Each row is a point. The window is the flat piece filled in between its corners: a triangle in 3 columns, a solid with four corners in 4, and so on. A path goes straight from each point to the next, and from the last back to the first. After which points does the path pass through the window?
(in the rows, 128 means zero)

Window (3 x 3):
[[185 154 105]
 [134 120 149]
 [113 105 100]]
Path:
(1): [131  71  91]
(2): [188 131 100]
(3): [176 161 110]
(4): [ 89 137  72]
(5): [159  87 107]
(6): [200 132 120]
(7): [157 177 119]
(8): [174 176 114]
(9): [184 124  98]
(10): [192 131 100]
(11): [166 173  81]
(12): [113 119 106]
Through the window after points: 2, 8, 12

Window (6 x 6):
[[183  82  98 148 130 176]
 [ 94 102 105 122  88 129]
 [ 54 186 141 192  69  76]
 [140 105 149  74 137 142]
 [159 117  81 112 163 132]
 [162 212  83 105 105 120]]
Path:
(1): [ 41 154 117 123 166 134]
(2): [122 122 108 127 132 162]
(3): [146  87 133 115 126 121]
(4): [214 199  99 104  97  63]
(5): [108 172  80 116 126 177]
(6): [141 118 111 133 133 189]
(7): [183  82  90 116 129  87]
(8): [ 87 158 132 155  82  72]
(9): [ 88 193 119 167  96 144]
(10): [123  97 111 119 144 159]
(11): [156 104 128 104 105  74]
(12): [124 139 113 112  90  99]
Through the window after points: 4, 6, 8

Window, 8 rows:
[[ 76  84 138 249 160  46 170 162]
 [108 106 114 217 100 136 158 183]
 [159  81  60 186  91  84 124 156]
 [144 202 173  71 100 116  94 119]
 [135 146 108 170 150 139 205 131]
 [ 87 176 139  95 127 147  98  81]
 [136  90 196 181 132 137 138  83]
 [100 107 183  60  88 104 117 105]]
Path:
(1): [121 121 131 186  95 102 142  89]
(2): [151  65 152 155 147 122 125 163]
(3): [132 122 134 145 142 129 137 145]
(4): [119 141 124 163  91  89 177 102]
(5): [118 142 114 187 111 112 178 120]
(6): [127 110 131 170 152 146 166 168]
(7): [127 120 135 148 160 131 169 143]
(8): [109 173  98 198  71 121 170 100]
(9): [ 92 174 106 172  54  86 173 108]
(10): [133 117 157 116 181 133 119 161]
(11): [119  92 167 104 160 133 119 145]
(12): [114 113 167 140  96 106 139  97]
(13): [ 98 165 112 145  58 104 157  75]
(14): [134  86 152 107 116 101 108 147]
(15): [158 115 135 144 130 128 109 195]
(16): [ 93 157 143 165  85 122 154 110]
Through the window after points: 1, 3, 5, 7, 11, 13, 15

Window:
[[149 134 123 140 136 167 171  86 104  70 145]
 [141 132 130 120 149 112  86  84  76 168 105]
 [119 117 109 165 173 162 171 123 138 113 173]
 [159 164 155 187 131  43 194 141 150 118 151]
 [ 81 152 159 167 147 207 190 123 159 175 130]
 [137 123 142  78  60  55 180 152  53 124 193]
 [226 170 107 189  98 161  57 141 149 121 125]
 [175 108 173  72 104 182 151 123 165 105 149]
 [ 79 168 141 107 101 101 143 146 146 113 117]
 [185 164 168  71 113 150 113 167 109 116 151]
 [ 94  98 190 167  81 111 133 155 112  72  85]]
Path:
(1): [139 119 124 128 115 110 160 160 114 114 122]
(2): [160 173 191 119 107 108  93  74 130  77 183]
(3): [177 172 121 175  94 122  57 105 129 115 158]
(4): [195 148 127 159 117 152 123 152 141 124 117]
(5): [156 152  67 142 148 153 206 134 151 112  84]
(6): [127 137 225 150 118 129  88 110 114 105 177]
(7): [106 171 177 164 136  75 129  94 157 128 171]
(8): [165 113 116 116  99 157 189 185 120  98  99]
(9): [145 151  98 130 108 101 200 158 155 110  68]
(10): [168 152 170 187 136 106 129 114 123 116 196]
(11): [129 127 177 135  96  99 122 119 105 115 174]
(12): [182 153  86 111 107 104 183 176 131  93  86]
Through the window after points: 3, 7, 9

Window, 12 rows:
[[ 81 163 125  96 128 161 125 214  19  84 152  95]
 [189 111 158 188 137 115 120 125 155  70 169 104]
 [140  74 189 131 203  74 120 146 154 163 181 156]
 [129  89 145  74  99  85  86 140 156 146 161 150]
 [143  67  46 187 107 137 111 184 130  92  90 198]
 [ 74 142 161  91 127 112 108 212  32  85  57  68]
 [ 40 161 122  81 156 132 156 153  52  29 105  76]
 [157 166 113 162 175  92 100 104 120 133 147 107]
 [ 42 195  90 171  77 171 158 225  99  65  66 119]
 [156  52 132 115 127 187 107 140 159 173  98 181]
 [110  32 101 185 107 137  94 132 158 167 145 129]
 [156 109 144 146 121  84 179 118  95 138 150 121]]
Path:
(1): [152  77  71 146 121  95 157 189 141 124 138  89]
(2): [ 74 139 187 130 137 143  99 114  70  96 113 132]
(3): [109 149 141 162 104 141 101 111  72  98 127 148]
(4): [137 101 126 119 146 139 133 193 119 102 143 105]
(5): [124 119  77 139 152 134 118 169 143 156 152  96]
(6): [142 131 177 160 127 107 107  99  86  88 108 156]
(7): [115 103 158 133 142 111 109 142  87 121 148 134]
(8): [142 125 106 105 149 124 143 168 123 120 141  93]
(9): [174 117  94 110 171  97 161 183 123 115 119  35]
(10): [ 61 136 147 153  89 132 106 155  87  91 141 172]
(11): [105 104 132 149 118 155  97 124  81 111 110 145]
(12): [116 122  99 109 116 129 158 204 134 108 113  91]
(13): [128 115 112 123 143 123 119 169 125 122 130  87]
(14): [ 87 129 162 168  97 133  94 142 100  85 120 198]
(15): [ 76 154 137 150 104 136 119 158  98  88  99 164]
(16): [142 104  98 124 137 123 143 193 111 103 117 100]
Through the window after points: 1, 3, 5

Window (14 x 14):
[[156 127 119 126 136 124 112 103 139 128  69 192  80 172]
 [ 86 206  74 138 185 151 133 153 128 163 236 152 134 151]
 [123 100 184 186 163 206 193 139 114 101  51 128 112  98]
 [170 111 105  65 140 166 102 109 196 134 114 124 101 159]
 [ 54 164 177 172 163 127 117 138 125 158 219 155 188  77]
 [180 139 211  95 119 161 156 109 144 190  18 117  62 115]
 [ 82 153  68 127 155 118 104  95 149 122 182 117  64 130]
 [122 156  47  99 121 166  88 101 137 176 151 164 111 101]
 [ 78 163  96 138 128 152 156  66 158 165 194 151 139 155]
 [184 128 141 180 124 167 138 122 206 174  86 127  75 118]
 [122 161 220 191 102 177 178 144  79  84 169 150 131  90]
 [120 140  80 104 130 107 172 139 163 133 145 160 112 107]
 [ 92 223  76 134 153 138 117 105 172 109 159 140 148 118]
 [178 127 185 173 134 131 165 112  72 139 101 103 152 106]]
Path:
(1): [ 74 159 140 142 113 172 112 167 147 137 145 123 117 132]
(2): [ 96 161  84 121  79 139 125 140 137 146 105  85 101 145]
(3): [182 146 165 145 206 161 165  88 139 139 153 202 120 118]
(4): [155 116 210 144 199 173 130  82 109 135 161 154  66  94]
(5): [125 179  95 149  66 145 166 151 146 119 100 127 136 141]
(6): [ 85 131 126 115 113 135 128 134 131 131 127 103 109 145]
(7): [169 172 109 140 184 155 151  93 164 156 144 176  81  94]
(8): [136 141 131 156 193 139 172  52  98 138 170 185 120  88]
(9): [ 80 182 151 134  84 148 101 196 179 136 129  99 146 134]
(10): [107 163 118 127 121 169 108 137 167 148 138 137 115 142]
(11): [148 148  77 118 171 121 161  50 136 149 146 175  95  87]
(12): [152 129 151 122 191 144 150  86 133 148 125 157 101  89]
(13): [ 94 156 171 183  50 170 135 171 133 136 155 124 140 151]
(14): [109 158 115 151 125 147 133 144 141 171 146 127 133 146]
(15): [ 95 152 121 144 166 159 150  47 140  72 198 188 129  82]
(16): [130 147 110 129 170 132 147  90 156 148 150 158 104 109]
Through the window after points: 6, 8

Window (14 x 14):
[[218 123 109 143 170 115 113  56 134 159  65 108 196 132]
 [ 76 142 210 172 197 147 101 117 133 139 135 150 159 127]
 [200  45  90 162 152 148  95 147 136  98  89  46 161 134]
 [139  48 122 162 147 115 139 127 110 108 197 134 143 178]
 [ 92 116 125 122 144 123 168  78  99 193 105  80 156 167]
 [107 124 152 123  58 147  91 161   8 151  67 107 137 179]
 [ 93  91  73 145 114  94 188  95 107  95  65 171 183 135]
 [193 122 107 164 178 214 147 124 186 122 131 150  96 116]
 [125 117 160  93 176 129 103 162 121 136 104 162 119 156]
 [144 132 117  69  84 197  91 129 102  99 109  71 127 154]
 [109 200  69  84 119 127  63 121 123 167 131 126  60 160]
 [124 189 102 102  84 168 122 172 128 142 134  95 114 204]
 [156 146 119 143 226 131 137 127 110 119 157 127 128 133]
 [114  94 115 158 188 167  96  90  85 139  28 179 218 155]]
Path:
(1): [125 124 109 128 140 127 157  84 113 105  81 134 142 156]
(2): [103 109  95 135 120 121 145 127 107 152 104 129 170 148]
(3): [131 141 104 110 154 148 125 145 127 150 129 133 167 136]
(4): [135  76 145 174 135 156 110  58 120  75  75 102  96 192]
(5): [128  95 145 145 155 129 118 111 114  90 101 125 124 172]
(6): [132 137  89 132 129 152 136 118 106 159 122 119 168 133]
(7): [137 118 120 101 132 139 134 129  80 198  92 153 172 119]
(8): [125 122 111 185 172 159  77  89 132  62  68 114 157 206]
(9): [153 110 135 129 139 164 151  82 131  45  89 134 124 173]
(10): [144  97  85 149 149 146  89 184 115 236 172  84 151 119]
(11): [117  85 104 112 140 127 130 156 129 167 121 122 189  97]
(12): [150 136 154 159 161 167 122 106 108  93  97 128 120 207]
(13): [202 127  88 138 127 126 114  47 143  71  92 103 111 210]
(14): [ 38 128 138 104 119 164 127 190  80 212 109 135 165 103]
(15): [148 107 110 106 155 142 103 149  93 147 167 114 156 129]
(16): [160 122 140 150 153 147 105 104 123 133  62 113 140 170]
Through the window after points: 1, 7, 9

Window (14 x 14):
[[196 108 180  69 145 115 185 121  76 123 155 130 109  93]
 [101  74 149 129 145 176 184 160 135 209 119  75 168 172]
 [199 148  90 163  51 150 115 121 147 146 171  73 169 100]
 [130 176 181  74 147 165 171  80 196 139  99 149 130 166]
 [178 134  91 110 148 113 134 175 115 147  40 136 170 113]
 [220 121 182 121  77 122 157 181 196 105  74  94 110 163]
 [121 106  58 137  80 118  84  98 122 139  57  89 167 127]
 [ 98 138 133 116  88  95 159 216 112 206  96  62 159  72]
 [ 81 110  88  94 140 130  81 151 120 111 172 187 208 185]
 [146 145 125 114 104  82 181  99 156 171  65 160 117 116]
 [113 113  92  97 157 106  93 109 135 159 140 131 112 178]
 [120  87 159  52 148  74  96 116 168 158 138 130 188 129]
 [115 116 125  43  85 124 128 140 143 199 153 113 173 140]
 [140 112 113  77 166 200 169 161 205 108  85 169 164  92]]
Path:
(1): [122 116 116  84 137 110 143 122 146 133 126 100 150 160]
(2): [131 137 109 138 132 141  65 128 131 213 108 177  98 132]
(3): [162  88 158 159  94 167  95 156 150 170  89 129  88 101]
(4): [129 157 107  62 132  73 210 136 145 145 102 108 202 163]
(5): [126 140  97 101 125 109 184 134 169 122 123  89 155 150]
(6): [149  96 162  95 128 152 136 153 139 181 124 130 153 132]
(7): [147 128 129 105 126 132 120 128 130 170  91 141 135 136]
(8): [139 121 103  92 145  98 164 138 152 127 116 114 155 133]
Through the window after points: 1, 3, 7

Window (14 x 14):
[[110 144 154 135  92 122 131 128 141 153 133 105 114  94]
 [135 114 154 140 179 134  81 125 112 142  85 153  93 115]
 [169 139 120 147 144 103 178 126 140 117 104 153 127 112]
 [105  72 135  95 173 131 155  88 129 124 106 152 111 113]
 [135 107 115 177 138 148 130 145  82 110 127 132 166  94]
 [136 249 233 122 136 145 126 138  51  67 132  97 108 169]
 [106  70 118 124  93 102 110 183 122 141  92 143 165 140]
 [ 96 143 112 131 129 134 114 126 132 120 119 186 136 110]
 [141  69 108 193 124 130 111 127 164  76 128 150 150 122]
 [118 121 120 169 142 164 126 158 168  87  78 122 163  87]
 [125 134  96 128 187 134 137 120 134 132 132 118 107 150]
 [145 126 133 129 160 148 132  71 138 153 101 143 154 144]
 [158 232 184  70 101 137  73 138  68  75 123  82 113 111]
 [133 100  91 186  81 172 134 149 116  89  81 138 126 126]]
Path:
(1): [110 150 132 149 123 102 134 117 107  89  74 121 137 125]
(2): [143 131 144 125 146 170 114 144 151 120 126 137 122 116]
(3): [171 110 152 153 130 145 142 142 139 130 125 139 136 150]
(4): [ 88 132  67 150 148  89 125  92 135  70  81 155 136  60]
(5): [117 137 138 118 138 109 118 114 104 100 103 125 130 120]
(6): [153 119 142 137 122 185 129 138 133 120 123 136 119 115]
(7): [141 138 192 112 132 182 149 136 174 125 151 159 113 102]
(8): [113 126  80 161 151  87 103 121  86 113  86 116 149 128]
(9): [102 137 119 138 124  87 142 135 125  98  95 115 144 113]
(10): [171 108 157 133 142 186 104 126 100 144 148 173 115 145]
(11): [165 123 136 157 144 153 116 166 123 106 119 141 125 134]
(12): [116 124 125 132 145 123 123 101 119 115  99 139 138 121]
Through the window after points: 3, 5
